Each row of a before or after table is a point. The points were changed in one or more steps. Then noise was added and the rows were shuffled. The steps act on columns, c1 being the first. Name the steps. A step turns or swaps two columns, mirrors them in a line or flattens them onto one, adds a multiple of one to another, or multiplies or shifts one. Angles are multiples of 10 degrees, from the lower column toward the higher: turns from -170 to 170, lines from 10 to 170 but not 90. Use the fewest steps. Two steps may share a column if one is a turn and the other turns, adds or multiplies; they go together, in the order done. Otherwise the lowest column goes first.

Before:
[[  3  15 -11]
 [ -9  -1 -17]
 [  3   8   6]
 [  1 -20  18]
 [-17   6   9]
 [ -2  -2 -20]
 [  9 -22  -7]
 [-15   7  13]]
After:
[[  2 -21  54]
 [-10   0 -51]
 [  3   8  17]
 [  9 -22 -22]
 [-17   6  26]
 [ -2  -2 -60]
 [  3  15 -32]
 [-15   7  39]]
Steps: multiply c3 by 3

Before:
[[-25  22 -17  -7 -26 -30  -2  14]
 [-12  -6  13  24   9 -17   1 -29]
 [-22 -15  23   6  -4  18 -13  20]
 [ 11 -19  24 -18  -4 -14  -4   9]
 [ 20 -30  19  26 -22  14 -33  23]
 [ 23  17 -27  24 -31   9 -32 -21]
 [-13 -12  14  -7 -17 -12  20   7]
 [ 19  20  12  -2 -46  -8 -19   8]]
After:
[[-25  44  21  -7 -26 -30  -3  -3]
 [-13 -24  -9  -6 -17 -13  20 -13]
 [ 20 -61  -4  26 -21  13 -33 -29]
 [-22 -30 -10   5  -4  18 -13 -29]
 [ 19  40  -7  -2 -45  -9 -19 -14]
 [ 23  34  13  25 -31   9 -32  32]
 [-12 -13 -25  23   9 -17   1  18]
 [ 11 -38 -17 -19  -4 -14  -5 -19]]
Steps: multiply c2 by 2; turn c3 and c8 by -150 degrees

Before:
[[ 29  -4 -27 -36 -18  24 -23  27 -18   5   8]
 [-23  -2  29  17  22 -23  12  -9  39  36  -4]
 [ 23  34   6  -8 -15 -16 -21 -16   7  29  -3]
 [-43  13  -3 -22  14   4  19  10 -13  16  22]
 [ -3  10  27  28 -13 -15  10  16 -15 -15   0]
 [ 34  25  10 -20 -60 -33   5 -21  15  -3  18]
 [ 24  43 -46 -34   8  21  22  -3  29  32 -13]
 [ -8   8 -39  -1 -23 -20  -4  34  13   9   3]
 [  8   5  31  29 -23   8 -14   3   4  35  27]
 [  0  45  20   3  14  15 -11  29  37 -22 -23]
 [ 10  39 -28 -25  13 -23  24  23   4 -30  26]]
After:
[[  9   7 -39 -21 -24  -1  35  -5  14  -8   2]
 [ 32  44 -46  21   8 -35  -3  21  28  24 -13]
 [-22  44  22  15  15   4  28 -10  36   0 -24]
 [-28  39 -29 -23  13 -24  23  24   4  10  26]
 [ 36  -3  29 -23  22  16  -9  12  39 -24  -4]
 [  4  -4 -27  24 -19 -36  27 -23 -18  29   7]
 [ -2  25  10 -33 -61 -19 -21   4  16  34  18]
 [ 17  13  -4   3  15 -21  10  19 -14 -43  22]
 [ 35   4  31   9 -22  29   3 -14   5   8  27]
 [-16  10  27 -15 -14  28  16  10 -14  -3   1]
 [ 29  33   5 -17 -16  -9 -16 -20   7  23  -4]]
Steps: swap c1 and c10; swap c4 and c6; swap c7 and c8

Before (12 x 14):
[[ 21  47  23  -1 -15  12 -19  -2 -17  31   8  -6 -21  37]
 [-12 -35  37 -41  -2 -26  15  11  -1  -5 -18   8 -26  13]
 [-52 -22 -11   9  -3  24  16   1  -1 -11  24   8 -44   5]
 [ -8  21  -3  -2  20  16  -3  10  -6 -33 -22  60  -2  -4]
 [-10  16  19 -12 -33  -1 -24 -15  38  21   4   2   1   8]
 [-18  18  15 -15 -28  -4 -17   0 -33 -17   0 -41  11  32]
 [ -4 -21  13  17  -6  17  11 -41  31  -5 -13  32 -34 -11]
 [ 29  -1 -18  -1 -16  -5  17 -28 -13  -7  12  29  44   8]
 [ 39  -6 -35 -20 -13  16  -2 -20  -8  31  31 -27 -53   4]
 [ 18 -20   6 -31 -47 -10   7   6   0  -4   2  -3 -24  32]
 [ 23   2  12  23 -13 -27 -23  -9  -6   2  10 -12   2  -3]
 [ 34   0  25 -19  -1  22 -18   8  33   1  12  -6   7  15]]
After, 12 rows:
[[-19  19  14 -15  22  -3 -27  -1 -44  -7  -1 -46  10 -19]
 [-11  15  18 -13  24  -2 -34 -15  47  30   4  -5  -2   7]
 [ 22   3  13  22   3 -27 -26 -10  -9  10  11  -7   2 -12]
 [ 38  -5 -37 -20   9  19  -8 -20 -10  40  33 -17 -52 -22]
 [ 35   1  25 -20  -5  23 -16  10  44  12  12 -17   7   3]
 [ 18 -22   9 -31  47 -11  -7   6   0   6   1 -31 -26  13]
 [ -5 -18  14  15   7  19   8 -41  41   6 -14  26 -35  21]
 [-10  19  -3  -1 -19  15   6  10  -7 -23 -23  32   0  51]
 [ 30  -1 -21  -1  23  -5   9 -26 -14   3   9   7  45  29]
 [-11 -35  39 -38   6 -26  12   9   0   5 -17  -8 -24  15]
 [-50 -20  -8  10   8  23  13   2  -2  -2  22   0 -43   8]
 [ 20  49  22  -3  10  12 -24  -3 -22  41   6 -34 -23  17]]
Steps: mirror c5 and c7 in the line at 80 degrees; multiply c9 by 1.3; shift c10 by 10; turn c12 and c14 by 60 degrees

Before:
[[-39  45  22  -9 -18 -22 -21  -1  -7   6 -30 -11 -17  13 -29  16  13 -24
   14   6  -4   4  -4  -8]
 [  4  10  12 -50  13  22   9  -9 -18  -9   8  10 -20  16   5  23  22  -7
   -2  -9  16  17  12 -20]
 [  4 -23 -12 -14  -8  -2  -6  20 -35 -23  -4  36 -17  47   8  31  -1 -27
    9  -1 -27   0  13  -3]
 [  2 -21   4   0  -7 -25  -9  -5  11 -29 -12   3  -6 -11 -17  18   6 -19
  -14   2  31  18  -6 -20]
 [ 14 -21  35 -14  -1 -21   8 -26 -12  10  -3   7 -41   8  -6  23   9  14
  -31   6   2  19 -15 -22]
 [ -5  -1  13  26  24   5  -4  19 -32   6 -13  10   8 -10   2   5  10  -8
  -18  -4 -12  30  20 -15]
 [  4  39   0 -14  -3  16  21  14   9 -33  18  51 -39  -2  18  24  -5 -27
    8   6  -7  25  16  60]
 [ 35 -50  25 -27 -26 -32 -38  36   4   5 -12  -6 -20  20  12   5  53  10
  -21 -12 -10  15 -31  11]
 [ 27 -17  -6   2  28 -14 -22 -20  -5 -20  20   7   9 -25   4   1 -12 -15
   28 -12 -30  26  17  -4]
 [  8  10  17 -18 -12   2  -3  -6  -1  -2 -15 -22  22  28  16  26  28   0
   -6 -34  20  -4 -28  11]
 [  8  20  18  -2  -6  35  -6 -22 -27  -4  19  13 -13  28   8 -27  18 -35
   -6  34  31  32  -1  -8]
 [ 48  -2 -26 -15  27  22   5  -1 -10  -6 -17  21   9 -26  -2  11 -19 -20
  -27  21  -1  36 -16   1]
 [ 16 -19  27 -32   0   4   7   6  -4 -19   3  -1  22  -3  -5  10  20  -6
   -8  -4 -10  36  -5  -2]]
After, 13 rows:
[[ 16 -20  27 -33   0   4   6   7  -2 -18   4   0  22  -2  -5  10  19  -7
   -8   6 -12  35  -6  -2]
 [  2  39   0 -15  -3  16  22  14   9 -34  19  51 -40  -4  19  24  -6  -3
    7  26  -7  26  16  61]
 [ -4  -3  13  27  24   4  -3  20 -33   5 -11  11   9 -10   2   5  10  -7
  -18   6 -12  30  19 -15]
 [  4 -24 -13 -14  -8  -3  -6  19 -35 -25  -2  37 -17  47   9  32  -3 -10
   10  24 -28   2  13  -2]
 [  4  10  13 -50  13  22  10 -10 -19  -9   9  11 -20  15   7  22  22 -12
   -2   4  15  17  12 -20]
 [  8  19  19  -1  -6  34  -4 -21 -27  -5  18  13 -13  29   7 -26  19  20
   -7  45  32  33   0  -9]
 [ 35 -51  25 -26 -24 -31 -38  37   5   6 -12  -5 -20  20  11   4  53  -8
  -21 -13 -11  14 -29  10]
 [-37  45  23 -10 -18 -23 -21  -1  -6   5 -29 -11 -17  13 -29  17  12  -4
   15  24  -5   2  -3  -9]
 [ 14 -21  35 -14  -1 -21   8 -27 -12  10  -3   7 -41   9  -8  24   9   9
  -32 -13   1  19 -14 -22]
 [  2 -22   4   0  -6 -25 -10  -4  10 -29 -12   4  -6 -10 -16  17   7  -4
  -14  17  32  18  -4 -18]
 [  7  11  18 -17 -13   1  -2  -6  -2  -1 -15 -21  22  28  15  27  26 -31
   -3 -11  20  -6 -29  11]
 [ 48  -2 -26 -15  27  21   7  -2 -10  -6 -16  21   7 -26  -2  11 -17  13
  -28  25  -2  37 -15   1]
 [ 26 -17  -7   2  27 -13 -21 -20  -5 -19  20   6   9 -25   3   1 -12 -16
   29  11 -30  27  17  -5]]
Steps: turn c18 and c20 by -70 degrees

Before, 9 rows:
[[ -8  12   6   8 -20   3   8   2 -19   7   2 -11   8  -1 -10  -2  -3  19
    2  -5   3   8  24   7  11  -4  -9  -9  -5  37  13   8 -29   1  -3 -12
   -5   2   4  -2   9   5   3  -7  -8  10  20   9]
 [ 22  10   1  -8  -2 -11  -6   3   6  -1   9  10  -8   7  -3   5  -2   5
   -8  10  -1   1   1   6  20   3  -6  -7 -15  -2 -17  12 -17   5 -12 -18
    7  -6  23   9   8  11 -10   0  21 -13   7  -2]
 [  8 -11  15  -2   9  19  -5 -14  23   6  14   3   6  10 -13   9   9   6
    5   2   5   9   0   7  -9   8 -14  -8 -20  11   2  -3  -2  13   0  -7
   16 -16  -4   2  11  -7  -4  -2  15   2  -2  -6]
 [ 16  -1  21   0   2   2  -9  -2  16 -11   8  -5   3   2   2  -9   8 -19
   17  -1  -7  20  -1  34  -1 -19   1 -17  -4  -9   9 -30   3  -2   2 -20
  -11  14   2   3  -4   2  -1  27   6   4   3 -17]
 [ -6 -13  13   3  -7   0 -11  -5  12  25   6  21   4  -8 -19   0 -15   7
   10   9  18  -5  11 -15  -3  15  -9  -9  13  13   7 -13   5   8 -19  19
   -5 -12  21   2   2  12   5   3  35 -15  -6  -7]
 [ -3   5   5   4  23  12  -2 -26  -4   3   7   3  18 -11  10   7 -24 -18
    0 -11   1   3  -1 -10   8  -3   6  14   0  -3   1   1   0  -2  -1  -6
   30  -2  10   4  -5  -2   4  13   0  31  -7 -12]
 [  5 -10   4  -2   3  32  12 -10   9  -7  -2  12  -9   6  -3  16 -17 -15
    1 -12  28 -11  18 -14  -4  -6   4 -14 -17  18  11  -7   5  -9  -1  -3
   19   9   9  13  14 -11   6   2  10   2  10 -17]
 [ -8   6  -3  34  12   9  -1  -2  21  -1  -5   4  20  30  -4  -9  -9   8
    8  -3  13  22  -1  -6  10   3   4   2  -4   3 -12   0 -30  14  -3 -13
    8  14   4 -15  -5 -20   7 -28  -6 -14   9  -5]
 [  6 -27  17  23 -10   3  -1  -1  16  -3  15  -8  21   3  -9 -14   1   3
  -10  10   5   3   3  10   0  -2  -9 -20   0 -12  -2  -4   3  -5   5 -18
   -4  14   5  -4  -9  -5   5  -1  34   4  12   8]]
After, 9 rows:
[[ 16  -1  21   0   2   2  -9  -2  16 -11   8  -6   2   2   0  -9   8 -19
   17  -1  -7  20   2  34  -1 -19   0 -17 -12  -9   9 -31   3  -2   2 -19
  -11  14   2   3  -4   2  -1  27   6   4   4 -17]
 [  8 -11  16  -2  10  19  -5 -14  23   5  14   3   6  10   7   9   9   6
    5   2   5   9 -11   8  -9   8 -15  -9 -60  11   2  -3  -2  14   0  -7
   15 -15  -5   2  11  -7  -4  -1  15   2  -2  -6]
 [ -6 -13  13   2  -8   0 -11  -5  12  25   6  21   4  -8   0   0 -15   7
   11   9  18  -4 -22 -15  -3  16  -9  -9  38  13   7 -13   5   8 -19  18
   -5 -12  21   2   2  12   5   3  35 -15  -6  -7]
 [ -8   6  -3  33  12   9  -2  -3  21  -1  -4   4  20  30   3  -9  -9   8
    8  -3  12  22  -2  -6  10   3   4   2 -12   3 -12   0 -29  14  -3 -12
    8  15   4 -15  -5 -20   7 -29  -6 -15   9  -5]
 [  5 -10   4  -2   3  32  12 -10   9  -7  -2  13  -9   7 -14  17 -16 -15
    1 -12  28 -11 -12 -14  -4  -6   4 -15 -51  18  11  -7   6 -10   0  -3
   19   9   9  13  14 -12   6   2  10   2  10 -17]
 [ -3   5   5   4  23  12  -2 -26  -4   3   7   3  18 -11  -5   7 -24 -18
    0 -11   1   4   9 -10   9  -3   6  14   0  -4   1   1   0  -2  -1  -6
   30  -2  10   4  -5  -2   4  13   0  31  -7 -13]
 [ 22  10   1  -8  -1 -10  -6   3   6  -1   9  11  -8   7   1   6  -3   5
   -9  10  -1   1  -3   7  20   4  -5  -7 -45  -2 -16  12 -17   5 -12 -18
    6  -6  24   9   9  11 -11   0  21 -13   8  -2]
 [  6 -27  18  23 -11   3  -1  -1  16  -2  15  -8  20   3   2 -13   1   2
  -10  10   5   3 -10  11   0  -2  -9 -20  -1 -12  -2  -4   4  -5   5 -17
   -4  13   5  -5  -9  -5   5  -2  34   4  12   8]
 [ -8  12   6   8 -20   3   8   2 -19   7   3 -11   8  -1 -15  -2  -4  20
    2  -5   2   8 -21   7  11  -4  -9  -9 -16  37  13   8 -29   1  -3 -12
   -4   2   5  -3   9   5   3  -8  -8  10  20   9]]
Steps: turn c15 and c23 by 120 degrees; multiply c29 by 3
